Each row of a before or after table is a point. One or more steps were done to the points. Then noise was added and the rows were shuffled. The steps act on how far a point lies along the listed directions, d1 being the first. What was done? A step turns or swaps two directions, mirrors them in a line or flattens them onto one, adds a multiple of one to another, or multiplies one. Angles are multiples of 10 degrees, from the lower direction toward the higher: turns from -170 to 170, lines from 10 to 170 but not 90. Use the fewest steps. Two steps may share a direction if one is a turn and the other turns, adds or multiplies; they go together, in the order done. Otherwise the lowest direction goes first.

Directions:
(1): [-2.6 -2.7]
(2): [ 2.7 -2.6]
Before, 12 rows:
[[-2.3  1.3]
 [ 0.3  3.2]
 [ 1.5  1.1]
 [-1.5 -2.5]
 [ 1.0  1.6]
 [ 1.5  1.8]
 [ 0.0  1.4]
 [-2.8 -0.4]
 [ 1.8 -0.9]
 [-0.5  1.0]
 [ 1.1 -2.1]
 [ 1.7 -1.4]]
After (12 x 2):
[[ 2.7  6.2]
 [-4.4 -5.8]
 [ 3.8  4.3]
 [ 2.9 -0.4]
 [ 0.8 -3.4]
 [-3.6  1.3]
 [ 0.8  2.7]
 [ 2.5 -1.6]
 [-5.4 -2.4]
 [ 2.8  3.7]
 [-0.4  1.6]
 [ 3.5  3.0]]
Steps: multiply d1 by 2.5; multiply d2 by 1.3

Directions:
(1): [ 4.1  4.2 -1.3 -0.8  2.1  0.2]
(2): [ 2.6 -3.3  1.5 -0.1  2.0  4.2]
(3): [-3.6  2.0  0.2 -3.7  1.4  3.0]
(4): [-1.9  1.7 -0.8  5.2  1.6  2.2]
(5): [ 0.7  0.1 -3.9 -0.2 -4.2  2.9]
Before (10 x 6):
[[ 5.3  3.2 -2.3 -2.4  0.8 -3.7]
 [ 3.1 -1.8  0.5  1.0  0.1 -1.2]
 [ 2.2 -1.4  0.9  2.2  2.3 -0.1]
 [ 0.0 -4.9  0.2  2.5 -0.5  2.2]
 [-1.6  2.8  0.4  1.0  2.0  2.7]
 [ 1.5 -1.6 -0.6  3.2 -1.1 -0.6]
 [ 0.5 -0.9 -0.5 -1.3  4.4  1.3]
 [-1.8  6.0 -0.6 -3.4  2.1 -2.8]
 [ 0.3  1.0  2.9 -1.9  0.6 -5.4]
 [-0.3  0.3  0.3  3.6  0.5 -1.8]]
After:
[[ 2.3 -1.4  0.9 -1.5  0.9 -1.4]
 [-0.5 -0.3 -0.5 -4.4  3.6  1.5]
 [-5.8  8.2 -0.9 -2.8  4.6  3.1]
 [ 2.5 -1.6  0.4  1.2  0.5 -0.2]
 [ 3.7 -7.0  0.2  1.8 -3.4 -3.3]
 [-1.8  2.8  0.7 -5.1  0.2  0.2]
 [-1.2  6.8 -2.2 -2.2  5.6  5.0]
 [ 2.5 -2.2 -0.3  1.8 -2.2 -2.8]
 [-1.2  2.0  1.9  3.9  2.8  0.3]
 [ 0.8 -0.4  0.2  1.0 -1.3 -4.0]]
Steps: add 1.5 times d1 to d3; mirror d2 and d4 in the line at 160 degrees; multiply d5 by 0.7

Directions:
(1): [ 1.1 -0.5  2.9  1.3  1.1  6.5  0.4  0.9 -2.6]
(2): [ 0.5  0.2  2.2  3.1  0.4 -0.5 -0.4  5.0  4.7]
(3): [-3.5  2.7 -3.5 -2.0  4.1  1.8  0.0  2.6  0.3]
(4): [-1.7 -5.6 -2.9  2.7  1.5  1.5  0.2 -2.1  2.2]
(5): [ 3.0 -1.7 -4.5 -0.6 -3.2  0.8 -0.2  4.1 -1.8]
Before, 10 rows:
[[ 3.7  3.7  4.4 -0.2 -1.4  0.7  2.1 -0.5 -2.8]
 [-0.6  6.0 -0.9 -2.3  0.5  2.1  2.4  4.3 -2.1]
 [-2.2 -1.0 -6.1 -0.9  3.1 -0.1 -1.3  1.5 -0.3]
 [-1.8  0.9 -5.0 -2.6  3.1 -1.3  3.0 -0.7 -0.4]
 [ 3.0  2.4 -1.7 -1.6 -5.5 -2.5 -0.7  2.8  0.4]
 [ 5.3 -2.9 -4.5  1.6 -6.6 -2.9  0.5  3.0 -2.0]
 [ 0.2 -2.3 -3.8  0.1  4.7  2.8 -1.1  6.7  0.8]
 [ 2.2 -2.2 -4.3  0.2 -1.0  3.4  0.2  4.3  0.7]
 [ 0.4 -4.4  2.5  2.2 -1.5 -2.7  0.3 -1.1  4.0]
 [ 0.1  5.2 -1.3 -2.7  0.3  1.0 -0.3  0.4 -4.2]]
After (10 x 9):
[[-2.3  0.4 -5.0 -1.0 -0.6 -3.5  2.3 -1.0  1.7]
 [ 1.2  2.5 -3.3 -3.5 -4.7 -2.8 -0.6 -1.2 -1.3]
 [ 0.0  3.0  1.4 -1.8  2.4  0.2  3.2 -0.8 -1.8]
 [-0.2 -1.2 -2.5  1.4  0.3 -4.7  1.8 -2.5  3.5]
 [-2.4  1.5 -2.6 -0.6  1.1 -3.7 -0.4 -3.9  0.9]
 [ 2.7  0.7 -3.5 -2.6 -3.9 -0.4  1.2 -2.4 -7.4]
 [ 2.4 -0.6  3.2  0.1 -1.7  1.8  0.4  3.7 -0.3]
 [ 1.7 -2.1 -4.3 -2.0 -1.2  3.7  0.5 -1.1 -3.2]
 [ 2.2 -3.6 -3.8 -1.5  2.2  2.8 -0.8  2.8 -3.3]
 [ 0.0  1.7  0.2 -1.6  2.0  2.3 -1.0  0.1 -4.0]]
Steps: swap d1 and d4; turn d2 and d5 by 60 degrees; multiply d3 by 0.4
